Each row is a point. Any point is a mix of the corners, with weights that add up to 1. It lies inside the corners' shape when no weight is negative. Say inside or outside, and name the corners with a negative weight.

Corners:
(1): -71 17 47
(2): 20 -47 -52
(3): 20 -12 29
(4): -32 26 -32
Points:
-50 10 36 -> inside
-12 -19 -54 -> outside (3)
3 -9 15 -> inside
-45 22 33 -> outside (2)
10 -38 -26 -> outside (4)

Corners:
(1): -24 17 -1 -28 -32 -52 -42 64 37 7 53
(2): -15 -1 -28 -25 -6 33 -9 48 13 -57 55
(3): 0 -82 -22 60 65 -28 -22 -43 5 -20 -21
(4): 70 24 -70 51 2 -46 28 -29 -33 -6 -61
(5): -7 21 52 -85 -11 48 -54 56 -46 23 27
(6): -34 20 -38 -57 -28 71 15 22 4 25 -51
(7): 59 19 2 -56 -82 0 13 -37 -83 -8 1
(8): 46 3 8 -18 9 -13 25 -30 -5 4 19
(9): 6 -104 1 -29 -48 -54 27 49 26 0 17
(10): -1 45 -7 17 -33 30 -6 18 -55 22 9
(11): 58 12 24 8 -35 77 -33 -38 -58 21 -48
(12): -30 1 -78 11 18 59 -20 43 7 33 -8
Points:
22 -6 -23 -6 -17 -8 1 -3 -6 -7 -4 -> outside (5, 10)
-2 -16 -10 -11 -15 5 -7 17 4 -2 18 -> outside (4, 5)
-14 -12 -7 -23 -13 -4 -12 34 3 -4 33 -> outside (4, 11)
17 11 -2 -34 -42 -8 -11 11 -26 0 16 -> inside
17 9 -8 -24 -24 14 -2 18 -15 -12 12 -> outside (3, 12)
